Each point is reached from the start by the listed moves, each made 0, 1 or 2 times, or once backwards (-1), plus a little noise. Say if it took an odd or an even number of moves. Then give how often each move was made.
(in the rows, 128 means zero)

Moves:
(1): [126 116 116 133 121 118]
(2): [115  95 159 116 115 107]
(3): [101 126 115 167 129  97]
Start: [124 137 122 119 121 112]
Points:
[108 154  66 176 129  92] => odd (1, -1, 1)
[ 71 132  97 196 125  50] => even (0, 0, 2)
[147 126 123  86 111 135] => even (1, 0, -1)
[ 81 141  41 218 125  52] => odd (2, -1, 2)
[ 56  99 125 185 109  30] => odd (0, 1, 2)

Moves:
(1): [109 109 130 127 112 117  92 146 115 122 142 143 124 128]
(2): [120 131 122 147 131 139 132 128 148 134 147 134 129 116]
(3): [122 140 115 137 128 147 124 122 142 117 134 136 136 142]
(4): [144 136 125 105 114 117 120 123 139 116 125 127 137 128]
(5): [148 108 117 117 139 139 130 114 134 135 139 136 143 127]
(6): [135 126 121 128 116 120 114 129 113 137 130 138 132 143]
(7): [141 107 126 134 143 132 139 144 127 139 130 134 142 123]
(8): [134 125 116 115 143 139 141 115 133 145 131 118 122 116]
(9): [134 125 122 126 128 115 132 121 135 122 108 126 118 131]
(10): [115 119 118 136 121 113 136 138 115 105 128 110 114 129]
(11): [136 130 119 125 133 108 128 129 135 136 133 131 117 147]
Start: [136 130 118 113 138 158 129 128 125 125 130 127 120 132]
Points:
[164  69  83 101 122 194  45 149 140 124 160 214 199 147] => even (2, 0, 2, 1, 1, 1, 2, 0, 1, -1, -1)
[204 114 119 119 159 174 170  98 194 149 112 147 169  86] => even (-1, 2, -1, 1, 1, 0, 1, -1, 2, -1, -1)
[150 106   7  84  85 131  26  98 178 111 235 190 134 196] => odd (2, 2, 2, 2, 2, 2, -1, 1, 0, 1, 2)
